Each row is a point. Two turns around zero, p and q, are shown by what they do to some points. Write where each new point lands after one turn and then the other. Backwards means that the second turn is done in reverse. Each puzzle has new turns, and all numbers are rounded.

Turn p:
| 37 | -4 |  5 | => |  18 | -30 | -14 |
|  28 | -30 | -17 | => |   7 | -12 | -42 |
| -44 | -12 |  20 | => | -44 |  15 |  17 |
| -20 |  46 |  -8 | => | 20 | 27 | 38 |
Turn q:
|  10 |  12 | -49 | => |  -6 |  46 | -21 |
| -17 |  -2 | -32 | => | -25 |  17 | -20 |
|   7 | -28 |  43 | => |  23 | -46 |   4 |
| -1 | 17 | 39 | => |   8 | -19 |  37 |
Where do these land?
p, then q backwards: | -46 |  -1 | -29 | => |   2 |  34 | -42 |
q, then p: |   6 |   1 | -25 | => | 19 | 15 |  9 |
q, then p: |   8 | -21 |   1 | => |   8 |   2 | -21 |
q, then p backwards: | 31 | 21 | 54 | => | 20 | 60 | 18 |

Turn p:
| -29 |  -8 |   0 | -43 |   6 | -43 | => |  29 |  -3 |  41 | -39 |  24 |  -3 |
|  23 | -37 |  -8 |  23 |  13 |  28 | => |  -9 | -24 | -22 |  31 |  -2 |  37 |
| -15 |  19 | -37 |  25 |  15 |  21 | => | -25 |  -9 | -41 |  -4 |  25 | -16 |
|   0 |  10 |   8 | -33 | -46 |   4 | => |  41 |  26 |  -4 | -14 | -27 | -11 |
| -33 | -17 |  39 |  20 |  43 |  22 | => | -51 |  16 |  10 | -13 |  14 |  48 |
| -27 | -38 |  23 |  19 |  18 | -22 | => | -25 | -25 |  30 | -24 |  -2 |  34 |
|  32 |  48 |  10 |   4 | -39 | -13 | => |   8 |  21 |   3 |  19 | -38 | -53 |
|  49 |  24 | -34 | -15 |  -9 |   3 | => |  31 |  -1 | -17 |  43 |   7 | -36 |
Turn q:
|  25 |   1 | -23 |  24 |  -4 |  39 | => |  -7 |   9 |  16 |  24 | -18 |  44 |
| -30 | -48 |  36 | -20 | -23 |  -8 | => |  56 | -19 |   0 | -37 |  22 | -11 |
| -60 |  12 |  12 | -35 |  37 |  -5 | => | -33 | -37 | -14 | -44 |  39 | -19 |
|  19 |  -8 | -42 |  19 | -18 | -11 | => |   8 |  11 | -28 |  24 | -34 |  17 |
|  44 |  -5 | -14 |  16 |  28 |  -5 | => | -7 |  7 | -3 | 55 |  5 |  4 |
|  42 |  -4 | -20 | -15 |   0 |  10 | => |  1 | 34 | -9 | 26 | 10 | 21 |
| -53 |  18 |  34 |  -3 |  -4 | -13 | => |  -8 | -27 |  13 | -48 |  -1 | -35 |
|  49 |  -9 | -11 |  45 | -15 |   6 | => |  19 |  16 |  17 |  50 | -35 |  16 |
| -36 |  42 |  28 | -31 |  -1 | -11 | => | -29 |   5 |   7 | -50 |  13 | -36 |
Where do these land?
p, then q: |  15 | -33 |  -6 | -18 | -39 |   2 | => | 26 | 37 |  8 | 20 | -8 | 24 |
p, then q: | -26 |  -6 |  19 | -26 |  -6 |  46 | => | -44 |  31 |   6 | -11 |   1 |  28 |
p, then q: |  35 |  41 | -16 | -15 |  20 |  25 | => | -36 | -18 |  -6 |  36 | -32 | -22 |
q, then p: |  -6 |  -3 | -22 |  43 |  20 |  15 | => |  -9 | -15 | -24 | -14 | -30 |  32 |
q, then p: |  40 | -40 |   5 |  53 |  17 | -49 | => | -31 | -65 |   4 |  33 | -47 | -14 |
p, then q: | -17 |  17 |  22 |  -9 | -28 | -27 | => |  11 |  33 |   1 | -22 |   7 | -30 |
q, then p: | -42 |  24 |  -2 | -30 |  16 | -12 | => |  25 |  -7 |  13 | -34 |  40 |   6 |

Turn p:
|  26 | -21 | -60 |  27 |  -6 |   2 |  -7 |   6 | -60 | => | -18 | -32 | -53 | -15 |  17 |   8 |  66 |  -5 | -11 |
|  13 | -15 |  26 | -11 |  18 |  12 |  24 | -37 |  26 | => |  -3 |   3 |  25 |  12 |  15 |  31 | -32 | -29 |  23 |
| -26 |  29 | -23 | -19 | -24 |   0 |  40 |  13 |  27 | => | -15 |  46 | -10 |   9 | -53 |  -3 |  -4 |  -1 |  11 |
|  37 |  42 | -26 | -42 | -34 | -25 | -21 |  29 | -41 | => |  15 |  24 |   8 | -52 | -17 | -36 |  68 | -14 | -18 |
| -29 |  14 |  10 | -13 |  10 | -25 |  18 | -15 |  -5 | => | -17 |  26 |  21 |  26 |   6 | -14 |   3 |  10 |  14 |
|  41 | -38 |  16 |  25 | -29 | -17 | -20 |  35 | -38 | => |  58 | -15 | -23 | -15 |  32 |  18 |  38 |  14 | -29 |
| -42 | -12 |  43 |  13 |  13 |  37 |  -3 | -25 |  17 | => | -13 | -21 |  28 |  41 |   0 |  16 | -51 |  10 | -18 |
|  -3 |  23 |  29 |  40 |  25 |  27 |   6 | -32 |  32 | => | -18 |  -2 |  -4 |  18 |  21 |  -5 | -67 | -25 | -13 |
| -30 |  -2 | -12 | -35 | -12 |   7 | -12 |  -6 |  36 | => |   0 |  -9 |  23 |   8 | -50 |  -8 | -12 |   4 |  24 |
| -13 |   1 |  30 | -10 |  53 |  23 |  16 |  10 |  27 | => | -25 |   9 |  25 | -14 |  10 |  21 | -54 |  23 |  10 |
|  26 | -22 | -33 |  27 | -14 | -43 | -39 |  22 | -22 | => |  36 | -28 | -42 | -17 |  20 | -27 |  44 |  14 |   9 |
Turn q:
|  60 |  -3 |  25 |  -9 | -16 |  11 | -28 |  11 |  15 | => |  22 | -21 |  26 |   8 |  34 |  -3 | -49 |   8 | -23 |
| -11 |  -9 | -24 | -25 |  60 |  -2 | -46 |   5 |   2 | => | -13 | -36 | -44 |  54 |   4 |   7 |  12 |  26 |   4 |
| -31 | -38 | -10 | -38 |  18 | -35 |   1 |  -4 |  -2 | => | -15 | -25 |  -8 |  -1 | -31 |  -3 |  32 |  50 |   8 |
|   7 |   1 | -37 | -35 |   0 |  -4 | -22 | -20 |   4 | => |  18 | -44 | -10 |   8 |  -6 |  16 |   1 |   7 |  29 |
| -35 |   0 |  -8 |  37 |  14 |  16 |  48 | -11 |  31 | => |  -8 |  47 |  11 |  15 | -18 | -34 |  33 | -26 |  26 |
| -73 |  -5 |  24 |  59 |  -9 |  23 |  23 | -32 |   5 | => | -52 |  38 |  -1 | -13 | -42 | -45 |  19 | -56 |   3 |
|   8 |  -8 | -27 |  -9 |  34 | -49 | -36 | -10 |  -6 | => |  25 | -40 | -48 |  10 |  -2 |  -7 |  21 |  27 | -11 |
|  54 |  -5 |  -3 |  -4 | -23 |  -2 | -10 |  23 | -21 | => |  36 |  -9 |  17 |  -6 |  15 |  31 | -24 |   7 | -32 |
|   1 |   6 |  -2 |  -1 | -36 |   2 |   6 |  36 | -12 | => |   8 |  25 |   7 | -18 | -12 |  29 | -26 |   7 |  -6 |
|  43 |   0 |  28 |  -1 | -34 |  22 |  28 |  10 | -51 | => |   2 |   9 |  48 | -34 |  26 |  42 |  -6 | -16 | -39 |
| -23 |  61 |  35 |  26 |  -7 |  18 |  36 |  -8 |  33 | => | -22 |  55 |   0 | -23 |  33 | -33 | -11 | -34 |  38 |
Where do these land?
p, then q: |  11 |  -2 | -32 |   6 | -17 | -43 |  29 |  14 |  11 | => | 45 | 19 | -3 |  2 | 10 | -1 |  2 | -7 | 44 |
q, then p: |  38 |  -8 |   5 |  50 |  -7 |  -7 | -34 |  13 |  -7 | => |  -4 | -25 |  -3 | -12 |  41 | -16 |  46 | -20 | -15 |
p, then q backwards: | -11 | -26 |  -7 | -17 |  -4 | -11 | -61 |  19 |   6 | => |  17 | -32 | -14 | -30 | -12 | -40 |  -4 | -31 |  19 |
p, then q backwards: |  30 |  20 |   4 | -40 |  41 |   2 |  39 | -43 | -10 | => | -14 |  34 |  29 |  -5 | -13 |  58 |  44 | -15 | -12 |
q, then p: |  -8 | -53 |  -2 |  42 |  35 |  34 |  34 |   2 | -12 | => | -10 |  44 | -16 |  54 |  31 |   1 |   4 | -12 | -43 |
p, then q: |  46 |  -9 |   1 | -13 |  13 |   3 |  63 |   4 |  13 | => | -17 | -12 |   3 |  25 |  32 |   7 | -12 | -33 |  57 |
p, then q: | -15 |  45 |  43 | -20 |   5 | -20 |  16 |   6 |   3 | => | -15 |  11 | -39 | -32 |  43 |  -5 | -19 |   2 |  -8 |
q, then p backwards: |  -8 |  20 |  29 | -15 | -35 |  -4 |   7 | -18 | -16 | => |  30 |  12 |  -7 | -19 |  37 |  19 |  -8 |   8 |   5 |
p, then q: | -16 |  44 |  26 | -29 | -40 |   9 | -43 |   8 |  38 | => |  16 | -31 |   1 | -67 |  10 |  -4 | -37 |  13 | -37 |
p, then q: | -24 |   1 | -56 |   7 | -19 |  39 | -28 |  19 | -38 | => |   0 |  16 |  26 | -27 | -66 |  37 |  27 |  12 |  -4 |
p, then q: | -43 | -31 | -11 |  29 |  29 |  -3 | -23 | -23 |  10 | => |   6 |  16 | -12 |  37 | -46 | -29 |  -5 |  14 | -29 |

Turn p:
| -22 |   4 |  -8 | -25 |   3 |  -3 | -20 |  19 |   6 |  59 | -27 |  18 | => |   8 |  14 |  22 | -20 | -42 |  28 | -37 |   6 |  19 | -29 |   1 |  17 |
|  -4 |  -4 |  45 | -47 | -36 |  33 | -34 |  31 |  -5 |   1 |   0 |  -8 | => | -11 |  23 | -49 | -57 |   2 |   5 | -26 | -20 |   2 | -17 | -34 |   8 |
|  34 |  35 |   1 | -19 | -24 |  38 | -38 |   9 |  -1 |   7 |  31 | -46 | => | -56 |   1 | -30 | -11 |  40 |  27 | -31 | -20 |  25 |  18 | -22 |   8 |
| -30 |  30 |  26 |  -4 | -42 |  20 | -49 |  13 |  26 |  -3 |  44 | -60 | => | -76 |  19 | -22 | -32 |  23 |  -8 | -48 | -46 | -25 |  12 |   3 |   2 |
| -20 | -27 | -54 | -13 | -12 | -26 |  14 |  13 | -14 |   4 | -14 |  47 | => |  29 |  -5 |   9 |   5 | -48 |  44 |  29 |  24 | -30 |  -6 |  10 |  16 |
|  26 |  -5 |  -5 |  12 |  -1 | -15 |  38 | -36 |  31 | -27 | -17 | -30 | => |   2 | -35 |  14 |  23 |  45 | -35 |  23 |   7 |  -9 |  -9 |  11 |  27 |
|  26 | -52 | -14 |  44 |  28 | -45 |  14 | -10 |  -2 |  -2 |  -2 |   8 | => |  27 | -25 |   7 |  73 | -14 | -17 |  14 |  15 | -19 | -17 |  -4 | -20 |
|  16 |  -5 | -10 |  31 |  17 |   5 |  16 | -35 |  -2 | -25 |   0 |  31 | => |  17 | -35 |   2 |  16 |   0 | -15 |  35 |  12 |  12 |  18 |  18 | -24 |
| -36 | -32 | -27 |  -7 |  31 |  -9 |  24 |  -9 | -55 |  17 | -33 |  17 | => |  41 |  37 |   4 |  13 | -28 |  14 |  12 |  64 |  -1 | -13 |  29 |  -5 |
|  17 |  -3 |  -2 |  -2 |  58 | -19 |  27 | -25 |  21 | -38 |  21 |  11 | => |  11 | -15 |  39 |  18 |  34 | -12 |  50 |  -1 |  -1 | -12 |  -1 | -41 |
| -15 |  13 |  -1 |  -2 |  -9 | -19 |  27 |  47 | -30 |  26 |  -7 |  12 | => |  31 |  41 |  16 |   3 | -26 |  15 | -12 |   2 |  -9 |  24 | -19 |  24 |
|  -4 |  29 |  20 |  -7 | -16 | -19 | -24 | -12 | -19 |   2 | -11 |  12 | => | -27 |   8 |   1 | -19 | -29 | -19 |   6 |  11 |  16 |  10 | -19 |   8 |
|   2 | -10 | -21 |  38 |  38 |   1 |  15 |   8 |   7 | -31 | -37 |  19 | => |  36 |  -1 |   4 |  36 |  -9 | -10 |  41 | -17 |  18 |  -8 |  37 |  -2 |
|   9 |  27 |  48 |   2 | -38 |  57 | -11 | -13 |  35 |   9 |  51 | -31 | => | -33 | -27 | -21 | -47 |  50 | -17 | -55 | -37 |   2 |  32 |  -8 | -15 |
Turn q:
|  23 |  29 | -14 | -23 |  -3 |  11 | -14 | -16 |  43 | -16 |  -4 |  18 | => |  -9 |  16 |  12 |   2 | -41 |  12 |  19 | -29 | -37 | -15 |  -5 |  -3 |
|  35 | -43 | -15 | -18 |  39 | -10 |  -2 |   4 |  -2 | -32 |  -4 | -17 | => |   4 |  25 |   8 |  -9 | -21 | -21 | -26 |  54 | -22 |  -5 | -29 |   4 |
| -13 |  13 | -56 | -26 | -35 |  43 |  51 | -16 | -34 |  14 | -21 |   0 | => | -17 | -45 | -20 |  27 |  21 |  -6 |  50 |  25 | -22 | -57 |  32 |   9 |
|   6 | -29 |  -1 |   5 |  -6 |  -8 |   8 |  21 |  15 | -30 | -53 |  58 | => | -15 |  18 | -53 | -10 | -23 |  -8 |  44 |  17 |  -8 |  31 | -36 | -16 |
|  18 |   0 | -16 |  -5 |  17 |  19 | -28 |   6 |  -3 | -34 | -55 | -22 | => | -54 |   5 |   1 |  -2 | -28 |  10 |  -8 |  38 | -31 |  19 |   1 |   8 |
|  -3 |  -6 |  24 | -27 |  13 |  10 | -12 | -32 | -18 |  38 |  21 |  -3 | => |   1 | -12 |  39 |  35 |  25 | -15 | -13 | -17 |  11 | -11 | -23 |   3 |
| -46 | -10 |  20 |  67 |  21 |  -9 | -11 | -14 |  51 |  21 |  -8 |   0 | => | -16 |  33 |  -9 | -49 |  50 | -15 | -11 | -52 |  -2 |  41 |   8 |  -4 |
| -16 |   1 |  10 |  19 |  11 |  23 | -29 |  -7 |  31 |  -1 |  -4 | -29 | => | -29 |  27 |  29 | -15 |  13 |   3 | -12 | -14 |  -9 |  19 |  22 |  -2 |
|  -7 |  13 |   1 |  -3 |  14 | -13 |  48 | -22 |  45 | -22 |  13 |  23 | => |  21 |  26 | -33 |  -9 |  -4 | -14 |  -2 | -34 | -30 | -30 |  -2 | -33 |
| -12 |  -7 |   3 | -18 | -32 |  -7 |  -3 | -19 | -62 | -17 |  25 |  35 | => |  31 | -47 |   6 |  22 |  16 |  30 |  21 |  22 |  13 |  -6 | -29 | -33 |
|  45 |  -3 |  20 |  -1 | -41 | -28 |  31 |  33 |  19 |   3 |  60 |   9 | => |  68 |   7 |   2 | -15 | -48 | -17 |  10 | -12 |  50 | -21 |  12 | -11 |
|  20 |  20 |  -1 |   1 |  25 |  38 |  11 |  53 | -15 |   9 |  -1 |  -8 | => |   9 |   3 |  -8 |  39 | -21 | -17 |  -6 |  19 |  -5 |  25 |  44 |  29 |
|   5 |  47 | -43 |  49 | -20 | -26 |  16 |   8 | -36 |  29 |  23 |   2 | => |  40 | -67 | -22 | -28 |   8 |  16 |  -3 | -17 |   1 |  -3 |  34 |  38 |
| -14 |  -7 |  76 | -22 |  -1 | -19 | -31 | -38 | -20 |  21 |  17 | -28 | => | -18 |  -7 |  47 |  24 |  22 |   5 | -47 | -25 |  52 |   0 | -33 | -30 |
| -41 | -18 |  -7 |   3 |  -3 | -27 | -34 |  39 | -14 |  17 |  -9 | -39 | => | -15 |  19 |   1 | -14 |  32 |  37 | -18 |  25 |  41 |  13 |   4 |  40 |
Where do these land?
p, then q: | -31 | -28 | -25 | -21 |  -5 | -28 | -20 |  48 |   8 |   1 | -32 | -13 | => |  12 | -43 |  -5 |   9 | -17 |  34 |  26 |   3 | -28 |  11 |  16 | -47 |
p, then q: | -31 | -35 |  23 | -44 | -42 | -34 |  14 |  30 | -30 | -18 |   2 | -27 | => |  -4 | -58 | -45 |  40 | -19 |  43 |   3 |  26 | -19 |   6 |  -5 |  18 |
q, then p backwards: |  28 |  34 |  22 | -10 | -27 |   2 |   3 | -35 |  23 |  -2 | -31 |  -8 | => |  -9 |   7 |   4 |  11 |   0 | -20 | -62 |  -2 |  34 |  -5 |  11 |  17 |
q, then p: | -29 | -27 |   5 |   6 |  12 |   8 |  22 | -37 |   5 |  30 | -16 |  37 | => |  11 |  18 |  39 |  34 |   2 | -18 |  24 |  34 |  10 | -22 |  22 |   2 |
q, then p: | -21 |  36 |  -8 | -50 |   4 | -22 |  -2 |   0 |   8 | -25 |  19 | -11 | => | -17 |  -7 | -46 |  -9 |  15 |  -3 |  20 | -20 |  27 |  29 |  27 |  -6 |
p, then q backwards: | -36 |   0 | -20 |   3 | -15 |  47 |   4 | -15 | -40 |  39 | -34 |  -2 | => |   2 |   3 |  -9 |  24 |   5 | -17 |   9 |  68 | -10 | -26 |   5 | -47 |
p, then q: |  -3 |  32 |  32 |  13 |  24 |  23 |  45 | -15 | -11 |   9 |   4 |  -9 | => |   6 |  21 |   6 |   9 | -22 | -15 | -41 | -36 |  14 |   2 | -17 |  34 |
p, then q: |   2 | -36 | -26 |  -1 |  37 |  -3 | -17 |  -3 |  20 |  47 |  28 |  -2 | => | -18 |  11 |  45 | -13 |  -1 |   8 | -14 |  30 |   2 |  39 |  31 | -27 |
p, then q: |  38 |  14 | -43 |  38 |  10 | -25 |   3 | -27 |  25 | -38 |  37 | -41 | => |  16 |   1 | -20 | -20 |  81 | -41 | -31 |  -1 |  -1 |  33 |   7 | -12 |
p, then q backwards: |  35 | -33 |  27 |  26 |   0 |  38 | -27 |  13 | -44 | -24 | -41 |  24 | => |   5 |  -3 |  25 |  -4 | -18 | -38 |  63 |  48 |  -6 |   2 | -10 |  44 |
q, then p: |  35 |  27 | -52 | -24 | -17 | -41 |   4 |  23 |  17 | -14 |  13 |  -8 | => |   6 | -29 | -48 | -37 |   1 |  28 |  41 |  -8 |  -5 |  26 | -19 |  20 |
p, then q backwards: |  -8 |  13 |  30 |  33 |  19 | -15 | -20 | -17 |   9 |  28 |  18 |  37 | => |  48 |   0 |  52 |   9 | -10 |   6 |  -2 | -22 |  -2 | -17 |   8 |  -8 |
p, then q backwards: |  21 |   4 |  34 |  31 |   0 |  47 | -11 |  35 |  10 | -34 |  33 |  23 | => | -21 |  21 |  47 |  41 |  -6 | -23 |  17 | -14 |  18 |   4 |   2 |  53 |
